Each wall is flat, endless, passes through zero and stands at right angles to its row. A trip goes straight from one point to another. Which walls does it cross, in order?

Walls:
(1): -4 -98
(2): -24 18
(3): 33 -57
(4): -43 49
(5): 78 4
(6): -8 38
(7): -38 62
Trips:
3 27 to 19 72 => none
54 42 to -41 40 => 4, 2, 5

Walls:
(1): 68 37 35 17 -88 -11 0 -10 12 -17 -128 27
(2): -86 8 11 -49 11 85 -1 -34 -121 31 -84 40
(3): 28 -61 -49 -26 -40 23 -5 23 67 2 -21 -1
(4): 6 25 34 11 42 -13 -77 -59 -42 39 -86 26
(5): 42 -13 -39 22 35 -41 -66 -79 -2 8 26 -24
(6): 15 17 -6 35 49 -32 -25 -24 -21 75 54 59
Trips:
-12 -14 -59 -7 -26 21 -77 -32 9 106 70 -16 to -13 20 16 -67 34 53 -14 70 9 5 51 -39 => 4, 5, 2, 6
9 24 -28 -1 -69 2 56 -20 -32 47 36 -21 to 23 89 -4 46 -26 -2 92 54 -31 -4 -74 -113 => 6, 2
-16 31 -49 19 17 46 -7 11 -52 -18 116 -18 to -20 -34 -13 -19 24 39 38 -96 -20 -2 71 0 => 2
-48 -45 -53 -1 14 49 19 -31 18 92 41 19 to 35 -54 -52 -87 -22 -36 -11 -83 -13 -12 51 -84 => 2, 6
